Each point is reached from the start by the listed moves, each made 0, 1 or 2 times, or once backwards (-1), plus a little noise. Say if it took an odd or an even number of moves. Then give how often each move was made.

Moves:
(1): [2.6 2.4 0.4]
(2): [-1.3  1.6 -1.8]
Start: [ 0.2  0.5 -2.0]
Points:
[ 1.4  4.1 -3.4] -> even (1, 1)
[ 5.6  5.1 -1.3] -> even (2, 0)
[-2.2  3.7 -5.5] -> even (0, 2)

Moves:
(1): [ 1.7  0.9 -0.3  0.1  0.2 -0.1]
(2): [-0.8  2.7 -1.7 -0.5 -0.5  1.3]
(3): [ 0.2  1.4  1.6 -1.3  1.8  0.6]
(4): [ 0.3  1.5  2.9  1.3 -0.7 -1.5]
(5): [-0.2 -0.4 -0.6  0.8  1.7 -0.9]
(6): [ 0.7  0.2  0.1  2.3 -0.5  2.7]
Start: [0.7 0.3 1.7 1.5 0.7 0.4]
Points:
[ 5.4  3.2 10.7  8.1  0.8  2.2] -> odd (1, -1, 1, 2, 0, 2)
[-2.2  7.3  1.4 -1.3  4.7  3.5] -> even (-1, 2, 2, 0, 1, 0)
[ 3.1  7.5  6.5  5.1 -3.4  2.5] -> even (1, 1, 0, 2, -1, 1)

Moves:
(1): [ 2.0  1.0 -1.4  0.4  1.0  1.1  1.9 -0.8 -0.5  0.3 -1.3 -1.3]
(2): [-0.1  3.5 -0.5 -2.3 -0.7  0.0  1.0  0.5  0.7 -0.6  1.4  0.1]
(3): [ 0.9 -0.2  1.1  0.1 -0.5 -1.1 -0.3 -0.5  0.9 -0.1 -0.1  0.2]
(4): [ 0.1  2.8 -0.5  3.2 -0.3 -1.7  0.7  0.7 -0.9  0.0  0.7  1.5]
(5): [ 0.8  1.3  1.4 -1.6  3.6 -1.0 -0.5 -1.4  1.1  0.0  0.1  2.0]
(6): [ 1.0  0.0  1.5  1.4 -0.3  2.5 -0.9 -0.2 -0.5  0.3  2.2 -0.1]
(7): [-1.8  0.0  1.0  0.3  0.0  0.9  1.1 -1.0 -0.4  0.1  0.7  0.3]
(8): [-0.6  0.7  1.5 -0.8  0.0 -0.6  0.8  2.4 -0.3  1.3  0.5 -0.1]
(9): [ 0.6  0.3 -0.3 -0.5 -0.5  1.2 -0.8  0.7  1.6  1.8 -0.3  0.1]
(10): [ 0.5  0.8  1.3 -0.6 -0.7 -0.3 -0.7  0.3 -3.0  2.9 -1.7  0.2]
(11): [-0.7 -1.5 -1.0 -0.8 -1.1 -1.1 -0.3  0.6  0.6  1.0  2.7  0.2]
Start: [-0.5 -1.3  0.1  0.8 -0.7  1.2  0.5  1.1  1.1  1.5  0.4 -1.9]
Points:
[  1.7   9.4   9.2 -10.9   4.7   3.3   3.2   2.0  -2.4   9.6   2.0   0.1] -> even (1, 2, 0, -1, 2, 1, 1, 2, 0, 2, 0)
[  3.0   7.3   0.4 -11.1   6.8   1.5   2.7   1.6   4.3   1.9   1.4  -1.1] -> odd (1, 2, -1, -1, 2, 0, -1, 1, 0, 0, 0)
[-1.0 -0.9  1.1  7.5  1.7 -1.0  5.8 -3.2  3.0 -1.8 -3.5 -1.1] -> even (1, -1, 2, 1, 0, -1, 2, 0, 0, -1, -1)
[-0.3 -1.3  1.7  6.1 -4.3 -3.2  4.3  2.7 -3.4  6.2 -4.6 -2.9] -> even (1, -1, 2, 1, -1, -1, 1, 1, 0, 1, 0)
[ 5.2 -2.7 -4.3  3.3 -6.5 -3.6  1.6  6.4  1.1 11.9 -2.5 -4.2] -> odd (2, -1, 2, 1, -1, -1, -1, 1, 2, 1, 2)
[-1.8 -3.3 -1.4 -3.8 -8.1  8.0 -4.7  3.2  1.6  7.3  4.4 -3.3] -> odd (-1, 1, -1, -1, -1, 1, 0, -1, 2, 1, 1)
[-0.8  2.2  1.3 -8.2 -5.6 -3.9  3.9  7.1  2.7  0.5  0.4 -5.2] -> odd (0, 2, 2, -1, -1, -1, -1, 2, -1, 0, 0)

Moves:
(1): [ 0.3  0.0  0.4 -2.7 -1.6 -1.0  3.7 -0.9 -1.0 -1.6  0.4  0.0 -2.0 -0.5
 -0.7  0.5 -0.6  1.9 -0.3  0.5]
(2): [ 0.5  1.8  0.1 -0.5  0.6  0.5  0.3 -2.0 -1.7 -0.1  1.0  1.9  0.5 -0.6
 -0.4 -0.2 -0.8 -1.0  0.8 -0.4]
(3): [-0.6  0.5  0.5 -0.2  0.0  1.5  1.2  1.9  0.4  0.8  0.7 -0.1  0.1  0.9
 -0.3 -1.0 -0.4  0.8 -0.1 -0.1]
(4): [-0.2  1.0  0.9  0.3  1.1 -1.0  1.3 -0.6  0.8  1.3 -0.5  0.1  0.5  1.8
  1.2  0.4  0.4 -0.7 -0.5 -2.0]
(5): [-0.1  0.4  1.0 -1.8  0.2  0.9  1.0 -2.5 -0.3  0.3 -1.6  1.2 -1.9  1.2
  1.0 -0.5 -1.6  0.3 -0.2  1.1]
(6): [-0.4 -1.3  1.2 -0.5  0.8  2.7 -1.9 -0.6  0.5 -0.1  0.3  0.0  0.5 -0.6
  1.3  0.6 -1.0 -2.0 -1.2 -1.6]
(7): [ 0.9  0.4 -0.2  0.7  0.5  0.1  0.9  0.6  0.9 -1.2  0.6  0.3  0.9  0.0
  0.1  0.1  1.0 -1.2 -0.7  0.8]
(8): [ 0.5  1.0  0.9 -0.2  0.7  0.5 -1.3  0.3  0.2 -0.7 -0.7 -1.1  0.1 -0.9
  0.1  0.1  0.7 -0.4  0.1  0.9]
(9): [-0.9  0.8 -2.9  0.1  0.8  1.2 -1.1 -1.1  1.5  0.2  0.7 -1.6 -1.0 -0.5
 -0.6  0.2  0.3  0.0  0.4  0.0]
(10): [-0.6  1.6 -1.1 -1.1  0.3 -0.3  1.0  0.0 -1.0 -0.2 -1.4 -0.3  0.9  0.0
  0.1  0.9 -0.4 -1.1 -0.9  0.5]
(11): [ 0.3 -1.7 -1.0  0.2  1.0  0.1  1.2 -0.2 -0.2  0.4 -0.6  0.7 -0.3 -0.7
 -0.2  0.9  0.0  0.1  1.3  1.0]
(12): [ 1.3  0.3 -0.2  0.1  0.3  1.1 -1.7  1.2 -0.2 -0.2  0.9  0.5 -0.8  0.4
 -1.6  1.2 -1.6  1.4 -0.2 -0.2]
(13): [ 1.6  0.7  0.1  1.6  0.0 -1.0  0.1  0.0  2.4  0.7  0.1 -0.9 -0.6 -1.1
  0.6  1.1 -0.6  0.8 -0.2  0.4]
(14): [ 0.4  0.0  0.2  1.1  0.0  0.1  0.3 -0.6 -0.7  0.1  0.5 -1.4  0.9  0.8
  1.0  0.9  0.2  0.1  0.2  0.5]
(15): [ 0.5  0.0  0.1 -1.6 -1.7 -0.6  2.0  0.1  0.2  1.3  1.6  1.7 -0.8  0.1
 -1.0  1.0  1.3 -0.5  0.3  1.4]
(16): [ 1.2 -0.7 -0.4  0.0  0.1  0.5 -0.4  0.6 -0.8 -0.1  0.2 -1.2 -0.8 -0.8
  1.1 -0.3 -0.9 -0.4  0.3 -0.1]
(17): [-2.2 -0.7  0.2  0.9  0.1 -1.1 -0.5  0.5  0.6 -1.1  0.2  0.0 -1.4  0.2
  0.7  0.9 -1.0 -1.1  1.3 -0.9]
(18): [ 0.2  0.1 -0.8  0.5 -2.0  1.6 -1.1  0.2  0.1 -1.0 -1.1  0.0  0.7  0.9
 -0.4  0.9  1.3 -1.0  1.4 -0.6]
(19): [ 0.1  0.4 -0.8 -2.5 -0.2 -0.9 -1.4  0.1  0.9 -1.5  0.3 -0.9  1.0  0.4
  0.3 -0.6 -0.6  0.0  1.3  0.0]
(20): [ 0.0  0.1  0.2  0.5 -0.8 -0.4  1.8 -1.9  0.9  0.1 -0.5 -0.2 -1.4  0.5
 -1.5 -0.3  0.4 -1.8  0.9  0.5]
Start: [ 1.0  0.9  0.5 -1.2 -0.8  0.5 -2.5  1.7 -0.6  0.7  0.5 -1.1 -2.5 -0.9
 -1.2  0.5 -0.1 -0.1 -1.9  0.2]
Points:
[ 11.1   5.9  -5.8  -5.1  -1.8   7.0  -0.7  -6.5  -1.3  -0.8   6.2  -1.1
   0.5  -2.9  -0.3   8.6  -1.0 -11.9  -1.8   2.2] -> odd (0, 2, -1, 0, 0, 2, 2, -1, 1, 2, 0, 1, 1, 2, 2, 2, -1, 1, 1, 1)
[  4.7  -2.2   1.2  -6.7  -3.5 -11.0   5.8   2.7   4.1   5.1   1.4  -1.0
  -9.8   0.2   3.7   2.9  -5.3   3.9   2.7   3.7] -> even (0, -1, 0, 1, 1, -1, -1, -1, -1, 0, 1, 0, 2, 0, 2, 2, 1, -1, 2, 0)
[  5.2   0.6   3.6  -7.6 -10.2   9.1   4.7   3.6   0.3   1.2  -0.1   2.0
 -13.3   2.2 -10.3   2.1   0.0   8.2  -1.1   2.8] -> even (2, -1, 2, 0, 1, 0, -1, 1, 0, -1, 0, 2, 0, -1, 1, 0, -1, 2, -1, 1)
[ 0.4  0.7 -1.4  1.2 -6.1 -3.3  1.3  3.1  9.8  0.8 -0.5  5.0 -9.2  1.6
 -2.2  4.3  1.1 -2.0  1.6  7.7] -> even (-1, -1, 0, -1, 2, -1, 2, -1, 0, 0, 0, 0, 2, -1, 2, -1, 2, 1, 0, 0)
[  6.9   4.1  -3.5 -13.1   3.5   5.3   8.8  -7.7  -1.4  -4.7   3.8  -0.5
 -11.9  -6.3  -6.6  -4.0  -1.4  -2.2   2.6   7.7] -> even (2, 2, 1, 0, 1, 0, 2, 2, 2, -1, 2, 0, -1, -1, 0, 2, -1, -1, 1, 2)
[-3.0  8.3 -2.6 -2.5  2.3  4.5 -4.4  3.6 -1.2 -2.4  4.0 -5.7 -7.6 -5.4
 -4.0 11.2 -6.0  2.9 -3.0 -1.6] -> even (2, 1, 1, 0, -1, 1, -1, 2, 2, 2, 0, 2, 1, 1, 0, -1, 2, 0, -1, -1)
[  7.6   6.6  -1.3 -10.9  -9.6   1.0   5.8   7.9  -5.5  -3.8   5.1   6.5
  -2.8   5.1  -6.9   2.3   0.5  -2.1   0.2   0.0] -> even (1, 1, 1, 1, 0, -1, 2, -1, -1, 1, -1, 2, -1, -1, 2, 2, 0, 2, 1, 0)
[ 6.2 -1.3 -0.9 -0.1  0.0 -4.4 -9.4  6.2 -4.5 -4.5  6.3 -2.5  0.6 -0.9
 -0.5  5.0 -3.6  4.4  5.3 -0.4] -> even (0, 1, -1, 0, -1, -1, 0, 0, -1, -1, 1, 2, 0, 2, 0, 1, 1, 0, 2, -1)
[ 3.7 -0.6  1.1  2.3  0.9  2.8 -7.7  5.5  6.6  1.4  3.2 -4.3 -3.9 -5.3
 -4.8  6.7 -4.9  0.3 -6.8  0.3] -> odd (0, -1, 0, -1, -1, 2, 0, 0, 0, 1, 0, 2, 2, 0, 0, -1, 0, -1, 0, 1)
[ 7.5  4.0  1.6  5.7  5.6 -1.0  6.9 10.4 -0.3  3.8 -3.6 -7.2  0.0 -1.8
 -2.0  3.3  0.8  2.2 -5.7  5.6] -> odd (0, -1, 2, 1, -1, -1, 1, 2, -1, 2, 2, 1, 1, 1, -1, 1, -1, -1, -1, 1)
